Every row gives one point. The window is the flat piece filled in between its corners: a triangle in 3 columns, a solid with four corners in 4, and so on. A path goes straight from each point to the next, and from the last back to the first. After which points does the path pass through the window?

Window (4 x 4):
[[ 11  10   3  -5]
 [ -5  36 -86  -5]
 [-34 -84   9  12]
 [ 71  17 -14  -1]]
Path:
(1): [-12 -21  -8 -30]
(2): [ 22 -44 -22 -21]
(3): [ 18 -38  -7  46]
(4): [ 29  11 -29  29]
(5): [ 40  -7 -50 -50]
(6): [-10  -7 -49 -58]
(7): [-19   3 -45  20]
(8): [56  6  1 20]
(9): [ 60  -9  -6 -25]
(10): [ 11 -41  -8 -47]
(11): [  7 -21  -2  37]
(12): [-12  -8 -14  59]
Through the window after points: 10

Window (6 x 6):
[[ -42  -30   20  -70  -39  -17]
 [-106   21   11  -93  -32   19]
 [   6   41    2    4  -14   10]
 [ -35  -32   37   70   -4   16]
 [   3    5  -46   58  -21   15]
 [  24    8  -41   25   37   14]]
Path:
(1): [ -2   7   0   5 -23  34]
(2): [-16  23  -6  17  -9 -23]
(3): [-52  -5  12 -13  -5 -65]
(4): [-18 -27  18 -37 -42  53]
(5): [-39  14   5 -46 -27  45]
(6): [-68  40   6 -32 -14 -35]
(7): [-35   9  12  34  -6 -12]
(8): [-11 -10  15  14 -19  45]
(9): [-16 -22   3 -49 -43  66]
(10): [-43  -2   8 -32 -23 -23]
(11): [-29  28 -19  22  12  -8]
(12): [  7   4 -22  15   5  67]
Through the window after points: 1, 3, 5, 7, 9

Window (6 x 6):
[[ 13   3  32   9  77  -1]
 [-42 -32  16  22  13   6]
 [ 39 -19   1 -65  54   5]
 [ 31 -49  19   8 -54 -17]
 [ -5  43 -39 -40  62  17]
 [-52  55  81 -21 -24 -14]]
Path:
(1): [-16  22 -13 -27  49 -25]
(2): [-42  40  55 -20  -5 -35]
(3): [-22  42  57 -28  -5  34]
(4): [39 -4  5 -7 25 61]
(5): [  3 -29  -8 -27  37 -32]
(6): [-13 -41  14  -3 -11 -37]
(7): [ 17 -22  18   5  -5  24]
(8): [ 19  -8  35 -17   6  61]
(9): [-20  23  16 -23  25 -70]
(10): [  5  12 -16 -34  44 -58]
(11): [  5  13  18 -40  37  37]
(12): [ -1  26   6 -17  43  33]
Through the window after points: 2, 6, 8, 10, 12

Window (8 x 8):
[[ 53 -35  24  16 -17  32  25   2]
 [-12  24 -16 -25  48  34 -16 -12]
 [ -7 -62  32   6 -73 -74  40  -7]
 [ 11  27 -18  38  70 -67  20  42]
 [ 17  32  45 -11 -55  13  47 -19]
 [-23 -22  38  78 -48 -45   7  -7]
 [ 42  27 -49   7  64 -25 -87  41]
 [ 17 -19 -80   4 -34 -30  13  15]]
Path:
(1): [ 45 -15   9  12 -14   4  24 -24]
(2): [ 22 -17  25  10 -29  26  21  33]
(3): [-15 -35   2  21 -19 -27   5  63]
(4): [ 44 -31 -20  36  17 -67   9 -51]
(5): [ 21   1  -3   6  10 -12   2 -59]
(6): [-11  -9   3  -9  -4  -9   6  18]
(7): [  5   6 -14   2  16 -14 -31  50]
(8): [ 31   0 -22  11  22 -36 -33  -5]
Through the window after points: 1, 5, 7

Window (9 x 9):
[[ 28 -13 -13  10 -36  -8 -20   5  -3]
 [ 15  20  23   2  31  -5 116 -65   5]
 [ 46 -15   3 -81   1  21  19 -11 -48]
 [-29   2   8 -21  13  -6 -27 -50 -18]
 [-27 -53 -23  -1  27  44 -27   3 -27]
 [  9 -18 -27 -58 104 -95  37 106 -33]
 [ -8 -17 -93  22  22 -78 -33  12 -40]
 [-10 -81  -9 -13 -68  -7  13  -2 -11]
 [-43 -29 -42 -25 -31  34  53  24  24]]
Path:
(1): [ -2  -2  -3 -27  -1   5  53   9 -39]
(2): [ 35 -35  -9 -31  13  -8  49 -20   3]
(3): [-10 -45 -31  -1  -2 -24  -1  -2  21]
(4): [-38   4 -28   5 -22   5  15  11 -56]
(5): [-24  21   9 -15   0   4  12  -5 -55]
(6): [  4 -65 -17 -35  18 -26 -29 -64  42]
(7): [ -9 -58 -33 -12  17  17 -14  -9   4]
(8): [-39   4   5 -11  -3  30   9  19 -66]
(9): [-37   3 -15   9 -28  22  44  36 -39]
(10): [  9 -37 -34 -38  -4  -2  11 -13  26]
(11): [ 27 -38 -22 -54  19  -5   9 -17   1]
(12): [ 17 -10  10 -44 -16   7  35  12 -61]
(13): [-27  -1 -17  -3  -1 -22 -10  -1 -63]
(14): [ 13 -26 -45 -23  33 -32 -20 -36  29]
(15): [ 37 -68 -37 -51  25   3  -5 -33  23]
(16): [-17 -16  -6 -13   9  23  18   2 -34]
Through the window after points: 5, 7, 9, 11, 13, 15

Window (11 x 11):
[[ -16   29  -33  -32   48   -3    1  -28  -71  -42   34]
 [  -3   50   -5   84    2   20    6   -3  -56   90   28]
 [   0  -23  -14   22   28    8   -8    4   68  -15   38]
 [  14   53   63    2  -22   33   38   -9  -22   40   27]
 [  23   -4  -18  -36  -12  -49    4   -2   -4    3   13]
 [  18   18   -3    1  -19   53   60   32  -83  -46    0]
 [ -50   12   22   39   73  -49  -43   22   69    1  -47]
 [ -10   37  -46  -22    5    0   62  -55  -44  -30  -12]
 [   0 -113   53  -38   11 -118   34  -80   24    2   32]
 [ -87  -41   53   34  -44  -50  -46   -2   45   14   18]
 [ -15  -18  -25  -39   53   22   31   16   18   36    4]]
Path:
(1): [-80  69   3  49 -10 -35  64  10 -36  58  52]
(2): [-19 -12   6  -2   6 -43  23  -5   9  20  33]
(3): [-28 -29  17   4   9   9 -10 -43  -4   6 -24]
(4): [-10 -15  16   6  22 -23 -22 -19   9  -3 -18]
(5): [-46   4  11  12  43 -54  21   8  41   4   2]
(6): [-26  -6  12  13  44 -30  75  55  17 -42  57]
(7): [ -1 -33   3  -9  11 -18 -10 -41  21  12   8]
(8): [ 44  -3   5  23   9  14 -29 -34  -3  18 -24]
(9): [-69  29 -27  -6  20 -38  49  31 -25   6  82]
(10): [-21   3  -3 -21   3 -37  36  25   9 -39  25]
(11): [ -5 -19  -2 -26  22  -4   3 -21  -3 -11  -6]
(12): [ 11   4   4 -13  -5   9   8 -32 -11  31   4]
(13): [-27  15   3  -9   5 -38  35  18 -32  -3  13]
(14): [-13  30 -19  -3  18 -15  49 -15  -7 -21  28]
(15): [ -1  -4 -16 -17  -3   0  11 -35 -29  -6 -14]
(16): [ 35 -13  17  -6  11  18 -28 -23 -34  11 -27]
Through the window after points: 2, 4, 6, 8, 14
